Each row of a before or after table is a point. The points were changed in one or more steps. Then noise was added and the rows were shuffled. The steps act on how far a point lies along the listed directions, d1 being the first. What was done? A step turns or swaps two directions, mirrors them in a line or flattens them onto one, adds a multiple of one to another, or multiplies one. Angles are multiples of 10 degrees, from the lower direction toward the higher: turns from -170 to 170, lines from 10 to 170 but not 90. Use the fewest steps. Two steps may share a direction if one is a turn and the other turns, adds or multiplies; they go together, in the order done. Otherwise the lowest direction goes first.

Directions:
(1): [-54  -9  40]
(2): [26 44 45]
(3): [ 31 -51  31]
Before:
[[-41  70 -19]
 [ 51  25  12]
 [ -2 -16   2]
 [ 63  -2 -40]
 [  8  37  67]
 [ -1   6  35]
 [-11  -5  32]
 [ 24  -2 -23]
 [ 35  32 -33]
 [  2  16  13]
 [ 24   8 -14]
 [ -1  17 -35]
 [-95 118 -62]]
After:
[[ 61   0 -38]
 [  5  11  21]
 [ -5  20 -39]
 [ -4 -10  -1]
 [-11  -5  38]
 [  6  -3  44]
 [ 39  30 -29]
 [ 60  13  20]
 [ 24   7 -18]
 [-91 120 -63]
 [ 24   1 -24]
 [-36  63 -15]
 [ 24  11  82]]
Steps: add 0.5 times d2 to d3

Directions:
(1): [  4 -50  40  48  50 -18]
(2): [ 29   1  48 -18   5  75]
(3): [ 30  26  60 -25 -19 -55]
(4): [-53 -56  21 -47 -23  -2]
(5): [ 27 -10 -26 -61  62 -12]
(6): [ 62 -53 -24   3 -43  -4]
Before:
[[ 25 -18  73  21 -13 -50]
 [ -2  27   4  -7  92  55]
 [-50  56  33  13 -25  53]
 [ 24 -66  16  40 -11  41]
 [ 34 -43  14 -75 -25  13]
 [ -2  -5  21 -77 -12  14]
 [ 71  -7  15  12   9 -54]
 [-53  25 -18  30  58 -12]]
After (8 x 6):
[[-58  54  -3  19  -2  38]
 [ 64  29  16 -17 -56  -5]
 [-12  50 -18 -40  61  68]
 [  5 -45  52 -28  38  -6]
 [  8 -37 -70 -46 -21  -3]
 [-44  20 -21   6  74 -50]
 [ 44 -67  42 -38  13   1]
 [ 10  25  11 -51 -55 -57]]
Steps: mirror d1 and d4 in the line at 80 degrees; swap d2 and d5

Directions:
(1): [  6 -22 -10  15  28  22  91 -10 -57]
(2): [-68  -1 -18  19 -13 -29  51  40  57]
(3): [-64  39  37 -32  24 -45  -7 -24 -49]
Before:
[[-34  19   6 -19  12 -30 -13 -12 -16]
 [-20   4   6  -3   9 -20  40  -3 -26]
 [ 36  -8  17 -15  22  18  21 -24 -50]
 [-15  18   7 -37  18 -25 -13   3   5]
 [  9  -5  -1   2   7  13  33 -25 -26]
 [ 49  -7  -5  -9   8  19 -18  -9 -31]
 [ 21   8   1 -10  -6  14 -53 -14 -25]
 [-41   4  -3   7  -7 -27  19  12  13]
 [-53  11   2  -3  -1 -29  27   7  -2]
 [ 30 -13 -28   4   9  38  41 -19 -37]
 [-10  -7 -17  13  -3  21  33  17  16]
 [-33  -3  -2   5 -11 -10  23   3  -2]]
After (12 x 9):
[[ -4   7   9  -9  25  18  32 -18 -54]
 [ 19  -6 -25  12 -36  14 -55  22  52]
 [ 14 -25 -14  20  18  29  97 -22 -43]
 [ 35 -35 -39  18  34  58 123 -25 -84]
 [-17  12  -8 -27  -4 -26 -22  25  54]
 [ 49 -26 -27  10  -1  28  18  13   1]
 [ 38 -44 -22  25  18  42 109   5 -31]
 [-34   3 -18   1 -10 -27  -4  18  40]
 [-52  10   6  -5   6 -26  37   2 -16]
 [-31   1   7   1   1  -9  28  -9 -28]
 [-19 -12  -8  12  21  -6  94  -1 -40]
 [-42  16  12  -4   4 -32   3  -3 -16]]
Steps: multiply d1 by 2.5; swap d2 and d3

Directions:
(1): [ 20  37  19   2  28   9  58 -63  46  52 -40]
(2): [ 18  18 -46 -67 -13   8  60  39 -55   8 -33]
Before:
[[-19 -12 -42 -19 -40  -3 -35  62 -56 -32  23]
 [-15 -43   0  -2 -37  -3 -36  62 -30 -36  29]
 [ 23 -34 -36 -47  -8  13   4  56 -46 -25  -9]
 [ -5 -33 -15  -1 -26  -3  -7  64 -66 -56  15]
 [  5   7  65  38  30  -9  33 -75  53  52   0]
 [ -1  20  36  64  34 -20  14 -67  56  30 -40]
 [ 15   2 -30 -59 -15  -8  11 121 -96 -63   2]
 [ 18  -3  -5 -19  -8  -3 -11  12 -29 -22   2]
 [ 20  18  21  22 -10  -3  71 -31  39  61 -62]
 [  7  -3  24 -14  30  14  28 -64  36  43 -32]]
After (10 x 11):
[[ 24  18  36  34  25   7  61 -57  33  23 -38]
 [ 23 -15  32  25  39  15   0 -53  63  19 -19]
 [-22 -53  -7 -24 -12   0 -53  35 -36 -32  26]
 [  4  42  13  15  15  11  35 -64  49  53 -28]
 [-20 -54   4  45 -54 -18 -50  62 -18 -34  19]
 [-12 -43 -13 -28 -31 -20 -16  73 -80 -33  40]
 [ 22  12  20   2   9  -2  -2 -32  13   3 -11]
 [ 25  43  85  59  64  -6  24 -75  90  28 -23]
 [ 21  13  26  -9   6  14  63 -34  37  46 -37]
 [-15 -20 -41  -6 -22 -26 -22  76 -74 -48  -5]]
Steps: turn d1 and d2 by -170 degrees

Directions:
(1): [ 12  29 -88  -2  21 -69  -9 -20 -30  27  63 -25  23  17]
(2): [-12 -32  10  91 -24 -51  -2  -8  46  20 -20  20  72 -10]
(3): [-54   9  45  29 -19   5  -3  73  -8 -14  89 -39   2   2]
(4): [ 13  37 -23 -21 -71   3 -57   3  60  -9 -26 -77   1 -17]
Before, 13 rows:
[[  7  18 -38  33 -21 -40 -54  -2  49  -1  -8 -28  53  -3]
 [-10 -31  37  26 -18  29  12   8   0 -17 -21  14  -1 -21]
 [ 17 -34 -11   9 -14 -23   5 -14  29  18 -16  10  26  -7]
 [-11  -1   9   2   7  13  25  24 -37  16  40 -12 -24   3]
 [  6   7  -8  -6  17  -3  32   7 -34 -12  18  19  -4 -11]
 [  2 -39  46  57   9 -25  16  15   4  -4 -12  19  37 -23]
 [-18  24 113 -36 -41 121 -12  63  28 -41 -13   0 -63 -25]
 [-17 -48  -7  64  23 -50  27 -40  21  39   3  53  65  -5]
 [-18 -13  26  41  20 -11  19  32 -34  14  20  46  36  29]
 [ -2 -37  -6  45  33 -34  19 -38   8  28 -40  81  38   5]
 [ 26  -9  19  -3 -23  44  -4 -34  24  -4 -88   0 -23  -2]
 [ 13   8 -16  14 -12 -37 -14   3  23  22  28 -21  40 -15]
 [ -3 -27  14   3 -16  -5   3   8  33   6 -10  19  30   3]]
After:
[[  -7  -31   33   25  -18   28   12    2    2  -16  -28   17   -1  -22]
 [   3  -37   44   56   10  -26   17   13    5   -4  -15   20   37  -23]
 [  10    6  -12   -9   18   -4   32   -1  -33  -10    8   24   -2  -11]
 [ -59  -22   42   59   17  -19   17   44  -10    9   62   34   26   10]
 [  -4   23  -29   35  -23  -36  -54   15   44   -5   13  -36   50   -2]
 [ -24    4   61   10  -37   57   -7   38    9  -20    1  -40  -33    2]
 [  25  -11  -21   -8   17    3   28  -27  -25   27  -25   17  -16    0]
 [  18    7  -20   13  -10  -39  -14   -4   25   24   19  -17   41  -15]
 [ -11  -26   12   16  -22  -16    3   25   20    8   33  -12   20   -6]
 [ -11  -25   19    6  -17   -3    3   18   31    3    2   13   29    4]
 [  41    8   64  -51  -25  107   -9  -20   47  -22 -117   46  -51  -28]
 [ -51  -39   21   73   13  -42   25    9   10   28   61   26   58   -1]
 [   2  -19    8   37   26  -17   20    3  -29   22  -15   62   41   28]]
Steps: mirror d2 and d3 in the line at 10 degrees

Directions:
(1): [-38  -1 -35 -39  60  39 -32  28  25  66   8  57 -45  14  64  41 -34 -33
  -5 -30]
(2): [ 68  82 -23  -3 -31  47 -25  -4  73  15 -18  -1  34  -8 -31 -23  -8 -40
  39 -57]
(3): [-10  17 -38  45  30   8 -10  45  28  -9  59 -49 -35  23  37 -98 -16  59
  25   6]
(4): [ 24 -13   3  14  54  12  23  -4  10 -34 -57   4  75 -54 101 -37   5 -26
 -19  20]
(5): [ 20 -36  37 -11 -67   1 -19 -69 -31  47  43 -26 -20  20  69 -50  10 -59
   5 -22]
(6): [-41  25  -4 -21  34  39 -52 -80 -54  14 -33   8  57  49 -21 -33 -44  46
  20  16]
Before (8 x 20):
[[-40  22 -17  11  55 -14  -2  41   0   1  18  22 -46  15 -16 -45 -17  50
  -15  -8]
 [ 39   8  -5  23  50  27  15   0   8 -33 -28 -31  35 -23  59 -83   2  19
    2  24]
 [-49 -93  10  42  25 -23   7  28 -38  16  45 -30 -72  -4 102 -40  17 -15
  -10  10]
 [-13  15  23  19 -24 -31 -42 -87 -82  -7  40 -72  -7  59 -52 -66 -22  77
   35  27]
 [  5 -64  68  -4 -51 -84  52 -25 -60 -11  23 -13 -51 -22 -32  41  53 -29
  -39  37]
 [ 38  24 -27  27 -19  17 -11   2  28 -14  12 -35  18   4  44 -47  13 -28
    3 -37]
 [-33 -34   1  -8  41 -21 -18  -2 -13   6  -5  41  -1  11  28  30 -22 -12
  -21   0]
 [-50 -98  42 -11   8 -45  30   0 -12  39  12  41 -45 -12  64 100   3 -39
  -72  31]]
After, 8 rows:
[[  28   57  -49   27   20   32  -14   20   41  -33  -19  -18   42    3
    -1  -31   -1    8   10  -28]
 [ -56  -34   43  -14   32  -59   25  -46 -100  -35  -29   11    5    7
   -93   48   10   57  -35   79]
 [-107  -81   26  -22   75  -26    3  -30  -59   26  -30   59    2   20
    23  102  -33   34  -68   69]
 [ -31  -48    8   -5   34  -33   -8    5  -14    8    8   35  -15    7
    44   37  -13  -24  -26    2]
 [  50    2   -4   29   39   20   25   16   23  -37  -18  -36   26  -34
    65  -80   13    6    1   20]
 [ -28   -7   11    9   10  -18   -6    8  -17   26   52    5  -65   23
    31  -72   -7   11  -16  -22]
 [-109  -61  -26   44  114  -10    3   54  -53  -25  -12    3  -31    7
    26   -7  -16   78  -13   53]
 [  31   -8   12   57  -33  -89   45   64    6  -51   63  -68  -80  -22
   -57   12   34   46    3   16]]
Steps: multiply d2 by 1.3; turn d5 and d6 by -170 degrees
